Each row is a point. Before rounding, the points of a table are all equally far from one centre. They may lie mostly on one side of it. Write the centre, to within rounding.

Points (8 x 3):
0.24,-0.61,-0.30
0.06,0.21,-0.02
0.02,-0.65,-0.30
0.46,-0.22,-0.33
0.33,-0.19,-0.49
-0.05,-0.09,-0.55
0.02,-0.43,0.27
-0.14,-0.63,-0.20
Centre: 0.05,-0.23,-0.14

Points (18 x 12):
0.08,-0.71,-0.01,0.42,-0.30,-0.22,-0.85,-0.03,-0.03,-0.46,0.62,-0.14
0.12,-0.31,-0.12,0.10,-0.16,-0.05,-0.32,-0.37,-0.59,-0.42,-0.11,0.20
0.08,-0.42,-0.09,0.34,0.35,0.04,-0.50,-0.44,0.11,0.26,-0.09,-0.01
0.06,-0.21,0.25,0.47,-0.22,0.01,-0.07,-0.36,0.31,-0.84,0.53,-0.20
0.10,-0.40,0.00,0.16,0.06,0.02,-0.49,-0.01,-0.18,-0.11,0.37,0.78
0.54,-0.63,0.08,0.35,-0.25,-0.05,-0.35,-0.24,0.22,0.13,0.66,-0.47
0.05,-0.57,0.06,0.53,0.25,0.34,-0.35,-0.32,0.31,-0.30,0.20,0.55
-0.74,-0.51,0.08,0.04,0.13,0.04,-0.14,0.12,0.18,-0.13,0.47,-0.24
-0.23,-0.14,-0.48,0.01,-0.22,0.34,-0.82,-0.12,0.27,-0.38,0.08,-0.10
0.28,-0.73,-0.11,0.10,0.30,0.71,-0.42,-0.30,-0.11,-0.50,0.05,-0.05
-0.13,-0.15,0.24,0.01,0.22,0.03,-0.19,-0.15,-0.41,0.10,0.17,0.48
-0.25,-0.28,0.28,0.09,-0.76,0.51,-0.10,-0.58,0.12,-0.05,0.07,0.13
0.38,-0.47,0.59,0.40,-0.56,0.38,-0.29,-0.24,0.18,0.10,0.35,0.47
-0.28,-0.24,-0.32,0.71,-0.29,0.10,-0.53,-0.13,0.32,-0.21,0.10,0.09
-0.09,-0.09,0.08,-0.02,-0.55,0.46,0.00,0.37,0.44,-0.10,0.67,0.02
-0.19,-0.48,-0.31,0.24,-0.29,0.74,-0.56,-0.10,-0.01,-0.22,-0.21,0.21
-0.34,-0.35,-0.10,0.17,0.03,-0.27,-0.49,-0.49,0.47,-0.09,0.34,0.11
0.04,0.28,-0.08,0.17,0.09,-0.08,0.00,-0.26,0.02,-0.11,0.50,-0.09
Centre: 0.07,-0.40,0.21,0.08,-0.18,0.21,-0.33,-0.03,0.09,-0.20,0.21,-0.06

Points (28 x 24):
-0.33,0.50,0.69,0.40,0.64,-0.56,0.10,0.22,-0.01,-0.90,0.03,-0.13,0.15,-0.32,-0.26,0.26,-0.34,0.11,-0.23,-0.03,-0.17,-0.26,-0.28,-0.12
-0.18,0.85,0.02,-0.13,0.15,-0.43,-0.08,0.41,-0.49,-0.43,-0.08,-0.35,0.21,0.52,-0.32,-0.51,0.25,0.15,-0.22,-0.08,0.16,-0.09,-0.08,-0.20
-0.61,0.50,0.07,0.06,0.21,-0.13,-0.22,0.60,-0.57,-0.28,-0.13,-0.15,-0.23,-0.12,-0.11,-0.41,0.24,0.36,-0.22,-0.13,-0.13,0.01,0.36,0.01
-0.35,0.46,0.13,-0.10,0.03,0.02,-0.05,0.43,-0.62,-0.66,0.65,-0.60,0.28,0.04,0.02,-0.14,-0.09,-0.10,-0.50,-0.50,0.19,0.13,0.04,-0.18
-0.70,0.09,0.30,0.10,0.39,-0.49,-0.60,0.65,-0.24,-0.22,0.00,-0.24,0.09,-0.17,0.24,-0.09,-0.24,0.03,-0.24,-0.29,0.04,-0.18,0.14,0.04
-0.08,0.37,0.29,0.31,0.73,-0.14,-0.46,0.24,-0.25,-0.58,0.19,-0.14,0.53,0.00,0.19,-0.41,0.10,-0.05,-0.16,-0.68,0.24,-0.23,-0.32,-0.15
-0.40,0.77,0.36,0.23,0.70,-0.07,-0.15,0.02,-0.31,-0.22,-0.15,-0.26,0.28,-0.30,0.22,0.17,0.05,0.09,0.42,-0.30,0.19,-0.41,0.05,0.04
-0.48,-0.04,0.69,-0.11,0.35,0.36,-0.06,0.31,-0.04,-0.56,0.14,0.39,-0.10,0.14,-0.56,-0.60,0.13,-0.04,0.04,-0.18,-0.42,-0.22,0.26,0.16
-0.48,0.15,0.11,-0.14,0.56,-0.05,-0.45,0.62,-0.26,-0.20,-0.10,-0.56,0.25,0.29,0.23,0.02,-0.33,-0.07,-0.04,-0.04,0.05,-0.06,-0.15,-0.33
-0.25,0.30,0.36,-0.21,0.45,0.00,-0.36,0.06,-0.50,-0.10,0.30,0.10,0.30,-0.16,-0.18,-0.59,0.16,-0.21,0.39,0.05,-0.10,0.20,0.22,0.13
0.14,0.44,0.48,0.00,0.06,0.43,-0.53,0.08,-0.48,-0.44,-0.21,-0.13,0.07,0.21,-0.02,-0.49,-0.22,-0.21,0.00,0.05,-0.31,0.32,-0.15,-0.26
-0.85,0.51,0.49,0.17,-0.04,0.01,-0.67,0.57,-0.15,-0.98,-0.28,-0.20,0.25,0.14,0.04,-0.50,0.12,-0.11,-0.26,-0.08,-0.11,-0.24,-0.29,-0.06
-0.48,0.52,0.70,0.40,0.59,0.16,-0.13,0.13,-0.51,-0.39,-0.08,-0.08,-0.20,-0.31,-0.27,0.09,0.03,-0.09,-0.48,-0.48,-0.19,-0.06,-0.30,-0.13
-0.21,0.07,0.21,-0.48,0.42,-0.14,-0.02,0.44,-0.56,-0.60,-0.14,0.14,0.14,0.48,0.24,-0.08,-0.62,-0.17,-0.08,-0.59,-0.16,-0.09,-0.37,0.14
-0.21,0.46,0.29,-0.10,0.47,0.50,-0.07,0.42,-0.68,-0.44,-0.26,-0.54,0.09,0.33,0.05,-0.12,-0.32,0.17,-0.15,0.11,-0.08,-0.19,-0.09,-0.11
-0.44,0.66,0.45,-0.09,-0.13,-0.27,-0.21,0.37,-0.67,-0.53,-0.25,-0.03,0.15,0.17,0.07,-0.04,-0.04,-0.09,-0.09,-0.36,-0.28,0.74,-0.05,-0.25
-0.84,0.38,0.38,-0.13,0.29,0.29,0.20,0.75,-0.16,-0.84,0.23,0.08,0.00,0.08,0.35,-0.33,-0.12,-0.02,-0.36,-0.07,0.18,-0.07,-0.47,-0.08
-0.36,0.31,0.46,0.03,-0.03,0.45,-0.03,0.64,-0.86,-0.82,-0.10,0.18,0.15,0.00,0.21,0.03,-0.50,-0.29,-0.31,0.06,0.24,0.00,0.08,-0.21
0.13,0.42,0.44,0.34,0.42,-0.31,-0.37,0.10,-0.60,-0.51,-0.06,-0.27,0.15,-0.48,0.04,-0.23,0.14,-0.01,-0.38,-0.29,-0.20,0.14,-0.24,-0.02
-0.40,0.50,0.08,-0.36,0.43,0.33,-0.09,0.23,-0.62,-0.11,0.10,-0.09,-0.03,0.46,-0.18,-0.08,0.17,-0.08,-0.08,-0.78,0.03,-0.07,-0.48,-0.16
-0.11,0.52,0.32,0.13,-0.11,-0.06,-0.24,0.77,-0.14,-0.06,-0.10,-0.32,0.15,-0.22,0.09,-0.65,0.04,-0.41,-0.04,-0.26,0.08,-0.51,-0.64,0.05
-0.75,0.18,0.87,0.41,0.58,0.02,-0.13,0.12,-0.04,-0.56,0.12,0.35,-0.15,-0.14,0.22,0.08,0.26,-0.37,0.12,-0.13,-0.25,-0.18,-0.03,0.01
-0.28,0.60,0.01,0.09,0.58,0.27,-0.29,0.42,-0.36,-0.43,-0.47,-0.19,0.34,-0.01,-0.48,-0.17,-0.24,0.18,-0.05,0.27,0.22,0.39,-0.06,-0.06
-0.52,0.37,0.07,0.32,0.50,0.06,0.03,0.71,-0.05,-0.70,0.08,-0.11,0.50,0.28,0.05,-0.19,-0.46,-0.82,0.14,-0.35,0.29,-0.06,-0.34,-0.28
-0.59,0.29,0.75,-0.13,0.23,0.06,-0.24,0.49,-0.60,-0.80,0.23,-0.51,-0.07,0.05,0.02,-0.23,-0.06,-0.21,-0.19,-0.68,0.18,-0.17,0.07,0.09
0.09,0.60,-0.20,0.35,0.48,-0.15,-0.27,-0.15,-0.04,-0.60,0.30,0.08,-0.07,-0.27,-0.06,0.08,-0.24,-0.32,-0.18,0.23,0.39,0.05,-0.01,-0.09
-0.66,0.85,0.33,0.15,0.45,-0.07,-0.18,0.38,-0.64,-0.41,-0.13,0.48,0.05,0.18,0.07,0.08,-0.56,0.22,0.18,0.10,-0.22,0.04,-0.09,-0.12
-0.13,0.74,0.02,0.29,0.38,0.06,-0.01,0.94,-0.57,-0.39,0.00,-0.17,0.06,-0.06,0.16,-0.27,0.01,-0.19,0.09,0.12,0.22,0.06,-0.65,-0.29
Centre: -0.23,0.31,0.22,0.17,-0.05,0.02,-0.07,0.38,-0.15,-0.54,0.10,0.06,0.22,0.09,-0.23,0.11,-0.02,-0.08,0.11,-0.18,-0.04,-0.12,-0.19,0.15

Points (31 x 24):
0.22,0.80,-0.26,-0.45,0.16,0.03,0.37,0.34,0.51,0.52,0.23,-0.42,0.19,-0.14,0.05,-0.01,0.30,0.37,0.16,-0.26,-0.27,0.13,0.21,-0.03
0.11,0.69,-0.27,-0.56,0.05,-0.38,0.37,0.41,0.85,0.38,-0.15,0.21,-0.24,-0.05,0.18,0.23,0.05,0.00,-0.22,0.07,-0.01,0.19,-0.14,-0.22
-0.11,0.55,-0.36,-0.43,-0.04,-0.26,0.09,0.10,0.39,0.79,-0.32,0.09,-0.02,-0.01,0.30,0.35,0.10,0.26,-0.31,-0.16,0.13,-0.37,0.15,-0.72
0.30,1.00,-0.16,-0.37,0.10,-0.25,-0.25,0.47,0.50,0.08,0.10,0.30,-0.29,-0.01,0.54,-0.25,0.22,0.25,-0.13,-0.60,-0.22,0.11,-0.38,-0.22
-0.15,1.04,-0.18,-0.29,0.38,-0.07,-0.09,0.17,0.45,0.18,-0.16,-0.23,-0.27,0.26,-0.11,0.00,-0.25,0.09,-0.07,-0.27,-0.16,0.34,0.15,-0.09
-0.07,0.56,-0.14,-0.27,0.31,-0.26,0.36,0.50,0.82,0.16,0.27,-0.09,-0.18,-0.32,0.02,0.10,-0.11,0.56,-0.46,-0.40,0.16,0.01,0.22,-0.19
-0.15,0.65,-0.35,-0.27,0.12,-0.51,0.21,0.42,0.14,0.46,0.37,0.17,-0.31,0.29,-0.03,-0.15,0.36,0.23,-0.57,-0.35,-0.03,-0.68,0.17,-0.32
-0.12,0.55,-0.19,-0.02,0.18,-0.58,0.40,0.02,0.64,0.45,0.07,-0.31,-0.27,0.18,-0.11,0.03,0.04,0.28,-0.09,-0.02,0.10,-0.31,-0.02,-0.41
-0.04,0.91,-0.40,-0.39,0.48,-0.66,0.47,0.34,0.38,0.03,0.14,0.21,-0.12,-0.01,-0.02,-0.11,0.68,0.04,-0.01,-0.20,-0.20,-0.33,0.36,-0.45
0.18,0.45,-0.64,-0.35,0.16,-0.80,0.13,0.34,0.30,0.13,0.54,0.04,-0.07,-0.14,0.03,0.30,0.14,0.00,0.22,-0.07,0.12,0.01,0.00,-0.26
0.12,0.88,0.03,-0.10,0.24,-0.58,-0.15,0.21,0.61,0.46,0.18,0.34,0.02,-0.18,-0.08,0.49,0.23,0.38,-0.24,-0.18,-0.32,-0.10,0.15,-0.17
-0.13,0.34,-0.39,-0.52,0.57,-0.52,0.29,0.50,0.44,0.23,0.35,0.15,-0.38,-0.36,0.10,0.03,0.09,0.03,-0.21,-0.28,-0.07,-0.38,-0.04,-0.58
0.12,0.82,-0.21,-0.23,0.35,-0.25,0.02,0.35,0.47,0.10,0.51,-0.10,-0.31,-0.10,-0.36,0.04,-0.06,-0.20,-0.08,-0.20,-0.05,0.33,0.14,-0.06
-0.25,0.65,-0.39,-0.26,0.31,-0.73,-0.04,0.27,0.17,0.26,0.30,0.06,-0.15,0.18,-0.25,0.13,0.36,-0.23,-0.17,-0.71,-0.37,0.20,0.05,-0.28
-0.01,0.67,-0.65,-0.34,0.04,-0.40,-0.22,0.67,0.52,0.13,0.06,0.08,-0.34,-0.12,0.02,-0.02,0.22,0.53,0.00,-0.55,-0.18,-0.07,0.13,-0.02
0.41,0.70,-0.21,-0.66,0.44,-0.28,-0.06,0.41,0.43,0.77,0.03,-0.23,-0.08,-0.10,0.02,0.04,0.16,0.47,-0.32,-0.55,0.06,0.11,0.08,-0.13
-0.24,0.44,-0.27,-0.47,0.05,-0.72,-0.04,0.07,0.23,0.32,0.35,-0.15,-0.06,-0.10,-0.14,0.26,0.41,0.30,0.03,-0.60,-0.05,-0.67,0.05,-0.21
-0.06,0.98,-0.43,-0.40,0.34,-0.43,-0.14,0.35,0.47,0.25,0.30,0.06,-0.14,0.23,0.11,0.32,0.16,0.24,-0.25,-0.16,0.14,0.03,-0.12,-0.34
0.03,0.66,-0.49,-0.53,0.31,-0.48,-0.42,0.26,0.22,0.59,0.00,-0.39,-0.09,-0.06,0.29,0.21,0.19,-0.22,-0.23,-0.61,0.02,0.02,0.03,-0.47
-0.11,0.69,-0.20,0.05,0.09,-0.54,0.03,0.43,0.59,0.44,0.27,0.49,-0.03,-0.07,0.41,0.02,0.12,-0.33,-0.37,-0.35,-0.06,-0.40,0.22,-0.24
0.10,0.91,-0.34,-0.34,0.47,-0.49,-0.01,0.28,0.62,0.59,-0.25,0.37,-0.24,-0.33,0.05,0.16,0.02,-0.06,-0.55,-0.35,0.11,0.12,0.04,-0.19
0.04,0.83,-0.56,-0.38,0.42,-0.37,0.16,0.16,0.59,0.48,0.00,0.18,0.23,0.12,-0.03,0.32,-0.14,-0.08,-0.22,-0.39,-0.23,0.09,-0.03,-0.06
-0.02,0.62,-0.36,-0.30,0.53,-0.28,0.09,0.46,0.57,0.34,-0.19,0.13,-0.08,-0.22,0.12,0.09,-0.03,0.20,0.28,0.25,-0.21,-0.08,0.15,-0.04
0.41,0.83,-0.45,-0.50,0.65,-0.27,0.20,0.41,0.02,0.39,0.38,-0.14,-0.21,-0.04,0.03,0.11,0.27,0.40,0.11,-0.49,-0.24,0.12,-0.01,-0.06
-0.01,0.89,-0.59,-0.66,0.22,-0.48,0.13,0.28,0.40,0.17,0.16,-0.24,0.17,-0.31,0.05,-0.08,-0.04,0.01,-0.36,0.30,-0.12,-0.18,-0.27,-0.17
0.33,1.01,-0.56,-0.24,0.32,-0.48,0.20,0.35,0.72,0.30,0.14,0.21,-0.03,0.00,0.21,0.11,0.08,0.45,-0.26,-0.18,-0.08,0.16,-0.09,-0.23
-0.08,0.76,-0.25,-0.17,-0.10,-0.54,-0.11,0.39,0.56,0.26,0.40,-0.28,-0.02,0.26,-0.02,0.23,0.05,0.26,-0.09,-0.45,-0.09,-0.04,0.07,-0.08
-0.16,0.95,-0.41,-0.34,0.38,-0.52,0.06,0.44,0.20,0.13,-0.21,0.23,-0.22,0.12,-0.04,0.12,0.28,-0.09,0.04,-0.28,-0.38,0.31,0.00,-0.52
0.26,0.41,-0.24,-0.71,0.02,-0.07,0.20,0.68,0.45,0.18,0.34,0.23,0.10,0.11,0.08,-0.23,0.32,0.00,-0.03,-0.19,-0.47,-0.37,0.10,0.20
-0.02,0.98,-0.44,-0.18,0.30,-0.38,-0.12,0.53,0.36,0.50,-0.10,0.23,-0.24,-0.08,0.14,-0.09,0.00,0.21,-0.25,0.29,-0.25,-0.21,0.02,0.04
0.10,1.09,-0.42,-0.51,0.26,-0.45,0.02,0.19,0.66,-0.14,0.08,-0.04,-0.34,-0.01,0.01,-0.28,-0.16,0.14,0.02,-0.21,-0.23,0.41,0.07,-0.25
Centre: 0.17,0.35,-0.17,-0.31,0.09,-0.28,0.11,-0.18,0.02,0.01,-0.03,0.07,-0.13,-0.19,0.30,-0.13,0.23,0.14,-0.37,-0.24,-0.15,0.01,0.23,-0.09
